Rows are points. The ring and each string are closed loops that go straight from each point to the next, and from the last back to the first. Before rounding, they use only three directions, however many columns there are. How many times does the string pass through the ring? Passing back the other way cancels.

Ring (8 x 4)
[[  5 -33   0   1]
 [ 35  -8  16   9]
 [ 33  17  28  24]
 [ 15  36  31  34]
 [-13  42  26  35]
 [-43  17   8  25]
 [-43  -4   1  19]
 [-22 -30  -4   7]]
String (15 x 4)
[[-24 -14  13  34]
 [-38 -46   2  31]
 [-21 -46 -14  -8]
 [  1 -17  -6 -12]
 [ 27 -35  -6 -19]
 [ 54 -35  10  -4]
 [ 38  10   8 -14]
 [ 13   9  17  16]
 [ 12   6  28  39]
 [ 25  42  49  59]
 [  0  53  44  58]
 [-18  29  31  51]
 [-45  48  20  37]
 [-40  36   0   1]
 [-24   7   7  16]]
Times through: 2
String (30 x 4)
[[ 16 -10  21  28]
 [ 13  10   8  -2]
 [ 11  13   7  -3]
 [ 16   1  16  15]
 [ 22  11   7  -7]
 [ 46  -3  12  -7]
 [ 49 -24  17   9]
 [ 36 -38  21  28]
 [  5 -14  17  28]
 [  9  -8   3  -3]
 [ 11 -16 -11 -27]
 [  5 -60 -11  -9]
 [ -8 -35 -13 -16]
 [-12 -14  -8 -11]
 [-30 -41 -15  -7]
 [-34 -46  -4  20]
 [-38 -43  -4  20]
 [-42 -33 -13   0]
 [-24  -7  -8  -7]
 [-10  -2   7  13]
 [-20 -30  10  32]
 [-14 -26  13  34]
 [ -9  -9   1   3]
 [ -7 -25 -12 -18]
 [  4 -31 -16 -28]
 [  7  -8  -5 -16]
 [ 11  -2  -2 -16]
 [ 36 -22  -2 -21]
 [ 47 -27   9  -5]
 [ 33 -26  23  29]]
Times through: 2

Ring (6 x 8)
[[ 28 -10   1   7 -25  -7  -4   0]
 [  8  10   5 -21 -42   1  10   8]
 [-17  17   0 -24 -32  16  21   9]
 [-19  13  -5  -6 -11  20  18   2]
 [ -5 -15 -11  28  12  16   6  -5]
 [ 18 -40  -9  40   7   4  -5  -5]]
String (26 x 8)
[[ 19 -48  -7  34  -3   3  -3   0]
 [ 28 -51  -7  39  -2  -2  -8  -2]
 [ 38 -29  -4  34  -4 -10 -14  -7]
 [ 19   2  -2  11 -11  -2  -3  -5]
 [ 30   1   0  10 -17  -9  -8  -5]
 [ 39  13   5   0 -29 -16 -11  -5]
 [ 17   9   0   0 -21  -2   0  -2]
 [  4 -15  -1  -1 -26   7   9   7]
 [  7   3   6 -26 -50   2  12  12]
 [  5  25   9 -41 -59   0  15  12]
 [  6  20   3 -17 -33   3   8   3]
 [  3   3  -1  -5 -24   6   9   3]
 [ -6 -11   1 -15 -37  12  17  13]
 [ -4  15   8 -42 -60   7  20  17]
 [  8  30   9 -39 -55  -1  12   9]
 [ 11  14   0  -4 -21   1   3  -2]
 [  9  -2   0  -3 -26   3   6   3]
 [ 17 -11   3  -7 -37  -2   4   7]
 [ 40   1   5  -1 -35 -16 -10  -1]
 [ 30 -26   0  13 -25  -7  -5   2]
 [ 10 -29  -4  14 -17   5   4   4]
 [ 18  -7  -3  15  -9   0  -3  -4]
 [ 34 -19  -5  34   1  -8 -13 -10]
 [ 37 -51  -9  52   9  -7 -16  -9]
 [ 20 -56  -9  41   1   3  -4  -1]
 [ 12 -25  -6  21  -7   5   1  -1]]
Times through: 2

Ring (6 x 11)
[[ -6 -14  -8  10   1  -5  -3  18 -15  25  -8]
 [ -3   0   6   6  -1  -1 -30  16 -13   6  14]
 [ -7   3  19  11   9   4 -11   9   8  24   3]
 [-19   6  18   9  11   5   4  12  22  26 -11]
 [-24   8  11   4   6   4   0  18  20  14 -12]
 [-18  -6  -4   7   3  -2   6  20   3  21 -17]]
String (26 x 11)
[[ -4 -15  -3  14   5  -4   5  13  -9  36 -11]
 [  4 -17  -6  13   1  -6  -9  14 -24  29   0]
 [  1   2   3   2  -7  -2 -46  19 -25  -8  25]
 [-10  13  10  -2  -5   2 -46  21  -9 -16  23]
 [ -9  -3   7  10   5   0  -7  14   0  22  -3]
 [  2  -8  12  16   9   0  -6   7  -4  36   1]
 [  2   3  19  10   5   2 -28   9  -6  16  17]
 [ -5  16  20   1  -2   5 -50  16  -6 -13  30]
 [-12   7  10   3   1   2 -25  18   0   2   9]
 [ -5  -5   8  12   6   0  -6  12  -2  27  -3]
 [  4  -5   7  11   1  -2 -25  12 -17  17  13]
 [  2   2   2   2  -7  -2 -49  20 -27 -10  28]
 [ -5   1   0   2  -6  -2 -35  21 -18  -5  15]
 [-12   2   3   4   0   0 -19  19  -5   6   4]
 [ -4 -20  -7  16   5  -6  13  13 -11  42 -18]
 [ -3 -35 -21  20   6 -11  35  14 -17  60 -35]
 [-15 -13 -13   8   1  -5   8  22  -7  24 -19]
 [-18   3   0   2  -1   0 -14  22   1   3  -3]
 [-13  -6   1  10   5  -1   4  16   3  26 -13]
 [-16 -14  -5  13   8  -3  23  16   6  41 -28]
 [-23  -4  -7   4   2  -2   7  23   6  16 -20]
 [-22   3  -3   1  -1   0  -9  25   3   3  -8]
 [-17   4   3   2   0   1 -16  21   1   3   0]
 [-10 -13  -3  13   6  -3  13  14  -1  37 -18]
 [ -3 -31 -15  20   8  -9  33  12 -12  59 -32]
 [ -3 -22  -8  16   6  -6  15  13 -11  44 -19]]
Times through: 5
String (24 x 11)
[[-11  10  12   2   0   3 -32  18  -1  -3  14]
 [ -4   9  22   7   5   5 -30  11   2   9  17]
 [  1  -8  23  21  17   3   9   0  11  52  -7]
 [ -5  -7  17  18  14   2  12   5  12  47 -12]
 [ -7  -7  19  19  17   3  19   4  18  52 -17]
 [-12  -1  13  11   9   3   2  11  12  29  -9]
 [-21  16  18   1   4   7 -21  18  17  -1   5]
 [-26  14  22   5  10   8   0  15  31  15 -10]
 [-24   2  15  11  14   5  21  12  30  36 -24]
 [-16  -7   7  14  12   1  20  12  16  41 -23]
 [-19  -5   5  11  10   1  18  15  16  34 -23]
 [-25  -1   1   6   6   1  13  20  16  22 -22]
 [-29   4  -4  -1   0   1   0  26  11   4 -16]
 [-17 -13  -8  11   6  -4  21  18   4  35 -27]
 [-12 -13  -4  12   6  -3  14  16   0  36 -20]
 [-11  -9   0  10   5  -2   4  16  -1  28 -12]
 [ -5 -24 -11  17   6  -7  21  13 -10  48 -24]
 [  1 -32 -17  20   5 -10  22  13 -21  53 -24]
 [ -5 -13  -3  12   4  -4   1  14  -9  30  -9]
 [-10   1   3   4   0   0 -20  19  -6   7   4]
 [ -5   6   0  -2  -9  -1 -49  24 -22 -17  24]
 [  2  -3   2   6  -4  -3 -35  17 -23   4  18]
 [  3  -8   6  12   3  -2 -16  11 -14  25   6]
 [ -7  -3   8  10   5   0  -8  13  -1  23  -1]]
Times through: 3

Ring (10 x 14)
[[ -8  -6  -3  -6 -22 -17  -2 -35   3  20  -8  -4  -1   1]
 [-17  -2  -4   3 -16  -5  -2 -22   0  20 -12  -2  -4   5]
 [-19   1  -2  16  -8   7  -3  -1  -4  17 -10   3  -8   9]
 [-12   5   2  27   6  18  -4  17  -3   8  -5  10 -19  12]
 [ -2   6   5  31  12  20  -5  24  -1   1   1  13 -24  13]
 [ 11  -2   6  24   0   4  -5  17  -7   5  11  12 -12  10]
 [ 17 -14   3  10 -23 -20  -4  -1 -16  17  17   7  10   5]
 [ 17 -20   1  -1 -38 -35  -4 -18 -19  25  17   2  23   2]
 [ 12 -20  -1  -9 -42 -39  -3 -33 -14  27  11  -3  23  -1]
 [  3 -14  -2 -10 -33 -31  -2 -39  -3  23   1  -4  10  -1]]
String (25 x 14)
[[ 17   3   9  31  14  14  -6  27   0  -5  13  17 -26  12]
 [ 16  -1   7  21   4   3  -5  12  -1   1  11  12 -18   9]
 [ 26 -19   5  13 -28 -25  -5   6 -24  18  26   9  18   6]
 [ 20 -27   0   1 -49 -42  -4 -11 -33  32  24   2  39   2]
 [ 16 -27  -1  -3 -51 -43  -4 -19 -30  34  20   0  39   1]
 [ 22 -32  -2 -12 -60 -56  -3 -31 -30  36  23  -3  45  -2]
 [ 18 -16   2  -6 -30 -33  -3 -29  -6  18  12   0  10   0]
 [  6  -3   3   5  -8  -8  -3 -16   5   8   1   4 -12   4]
 [  2 -10  -1   3 -24 -18  -3 -18  -8  19   3   1   6   4]
 [  2 -23  -5 -16 -53 -46  -2 -44 -18  36   5  -8  33  -2]
 [ -1 -12  -4 -18 -33 -33  -1 -53   5  22  -5  -7   6  -3]
 [ -5  -2  -1  -7 -13 -13  -1 -39  14  12 -10  -3 -14   1]
 [ -4  -3   0   5 -12  -7  -3 -18   3  13  -4   1  -8   4]
 [ -6 -11  -3   3 -28 -17  -3 -18 -11  24  -1  -1  10   4]
 [-24 -10  -8  -4 -36 -19  -1 -33 -11  33 -13  -7  16   2]
 [-31   0  -7   5 -18   0  -1 -22  -1  24 -20  -4  -3   5]
 [-20   8  -1  16   5  15  -2  -5   9   8 -16   4 -25   9]
 [ -7   0   0  13  -6   2  -3  -4  -1  12  -4   5 -11   7]
 [-14  -6  -3  15 -18  -2  -3  -1 -13  22  -3   3   4   8]
 [-18  -1  -2  24 -10   9  -4  13 -14  19  -5   6  -1  11]
 [-14  13   4  37  22  34  -4  29   4  -1  -8  14 -35  15]
 [ -3  10   5  28  19  24  -4  17   9  -4  -4  12 -35  12]
 [  0  -3   2  13  -8  -2  -3  -3  -3  11   1   6  -8   7]
 [  0  -9   1  19 -17  -5  -4  10 -18  18   8   7   6   9]
 [ 10  -1   7  33   5  12  -6  31 -11   4  13  16 -13  13]]
Times through: 4
String (32 x 14)
[[ 13   3   9  34  13  16  -6  32  -5  -2  12  17 -22  13]
 [  7  12  10  39  29  31  -5  36   7 -11   4  19 -41  15]
 [  1  11   7  30  21  25  -4  20   9  -6  -1  14 -37  12]
 [ -3   0   2  19  -3   5  -4   6  -4  10   0   8 -12   9]
 [ -9  -4  -1  19 -13   1  -4   6 -13  18   0   6   0   9]
 [-25  -1  -3  26 -12  12  -3  15 -18  23  -7   5   2  12]
 [-31   2  -5  23  -9  15  -3   9 -12  22 -14   4  -4  11]
 [-18  11   1  20  12  21  -3   2  11   4 -15   6 -31  10]
 [ -8   5   1  14   3   9  -3  -5   8   6  -8   5 -23   8]
 [-10   5   1  13   2   8  -3  -7   8   7  -9   5 -22   7]
 [-23   8  -2  11   2  12  -2 -14  11  10 -19   1 -24   7]
 [-32  -3  -8   3 -23  -4  -1 -23  -6  28 -19  -5   4   5]
 [-26 -10  -8   2 -34 -13  -2 -22 -15  33 -12  -5  17   4]
 [-15  -8  -4   6 -26 -11  -2 -14 -12  26  -6  -1   9   5]
 [ -3   0   1  12  -5   1  -3  -6   2  10  -3   5 -14   7]
 [-18  10   1  20  11  20  -3   1  10   4 -15   6 -30  10]
 [-25   4  -3  23  -3  16  -3   8  -5  16 -13   5 -12  11]
 [-27   2  -3  29  -5  18  -4  20 -15  20 -10   7  -5  13]
 [-14  -5  -2  23 -16   3  -4  13 -19  22   0   6   6  10]
 [ -4  -6   0  16 -16  -4  -4   3 -13  18   3   5   3   8]
 [ -2   0   3  30   0  13  -5  25 -11   9   5  12 -10  12]
 [  8  11  10  44  29  34  -6  45   2 -10   7  21 -38  16]
 [ 13  10  10  36  27  26  -6  32   7 -11   8  19 -39  14]
 [  9   4   7  22  11  11  -4  10   6  -2   4  12 -27   9]
 [  2  -8   1  10 -18 -10  -4  -5  -9  17   5   5   2   6]
 [  8 -17   0   9 -32 -23  -4  -3 -23  25  14   4  21   5]
 [ 21 -19   4  13 -30 -25  -5   5 -26  21  23   8  21   6]
 [ 23 -11   6  16 -13 -13  -5   8 -13   9  20  11   1   7]
 [ 15   0   7  18   4   2  -4   6   3   0   9  11 -21   8]
 [  8  -4   4  14  -6  -3  -4   0  -3   8   6   8 -10   7]
 [  6 -14   0  10 -28 -18  -4  -3 -20  23  11   4  16   6]
 [ 12 -10   4  21 -14  -7  -5  15 -18  14  15  10   4   9]]
Times through: 2

Ring (9 x 14)
[[ 21  -2 -17 -20 -13   4  58  17  25  19 -20   5  30 -19]
 [ 22  -2   0 -22 -11  15  36  14  24  28 -22  22  19 -15]
 [  8  -3  10 -12  -8  17   0   7   8  27 -13  25   4  -7]
 [ -7  -4  10  -1  -5  12 -21   1  -6  22  -2  19  -6  -1]
 [-28  -5   5  13  -1   1 -37  -6 -21  12  14   5 -12   8]
 [-41  -6 -12  23   0 -14 -27  -8 -28   0  25 -16  -8  10]
 [-35  -6 -25  20  -4 -20  -1  -3 -22  -5  20 -27   4   3]
 [-13  -6 -35   7 -11 -18  38   7  -6  -3   5 -29  21 -11]
 [  7  -4 -32  -8 -15 -10  60  14  11   5  -9 -18  30 -19]]
String (23 x 14)
[[-10  -5 -35   3 -10 -18  46   8   1  -1   4 -27  25 -10]
 [-21  -4 -12   6   0  -9   6   0  -4   8  11  -6   7   5]
 [-16  -6 -24   8 -11 -12  17   4 -12   1   6 -21  11  -9]
 [-46  -8 -33  31  -7 -27 -11  -6 -38 -14  28 -42  -1   1]
 [-37  -7 -20  23  -5 -16 -17  -5 -30  -4  21 -25  -4   2]
 [-16  -5 -13   7  -8  -6   2   2 -12   7   6  -9   4  -4]
 [-30  -4  -4  13   2  -7 -19  -5 -15   9  17  -2  -4  10]
 [-32  -4  -4  14   2  -8 -20  -6 -16   8  18  -3  -4  11]
 [-28  -7 -20  18  -9 -12  -9  -1 -26  -2  14 -22  -1  -4]
 [-44  -8 -26  29  -6 -23 -18  -7 -37 -10  27 -35  -4   3]
 [-47  -7 -28  28  -1 -26 -10  -7 -31 -10  29 -35   0   8]
 [-32  -5 -23  15  -1 -20   7  -2 -14  -2  19 -23   8   5]
 [-21  -5 -30   8  -5 -20  30   3  -5  -2  11 -25  18  -3]
 [-15  -3 -14   1   0  -9  19   2   3  10   7  -4  13   3]
 [ -5  -3 -16  -5  -4  -6  33   7  11  12  -1  -3  19  -3]
 [  9  -2 -16 -15  -7  -2  50  12  22  16 -10   2  27 -10]
 [  1  -3 -10  -9  -6   1  28   8  12  16  -6   5  17  -6]
 [  0  -2  -5  -9  -3   2  24   6  13  19  -4  10  15  -2]
 [ 14  -1  -8 -19  -7   5  44  12  25  22 -15  13  24 -10]
 [ -6  -3  -7  -3  -4   0  14   4   5  15   0   4  11  -2]
 [ 13  -3 -19 -13 -14   0  48  14  14  14 -14  -3  25 -18]
 [  4  -4 -19  -7 -12  -3  38  11   8  11  -8  -6  21 -14]
 [-11  -3 -11  -1  -2  -5  16   3   3  12   4  -1  12   0]]
Times through: 1
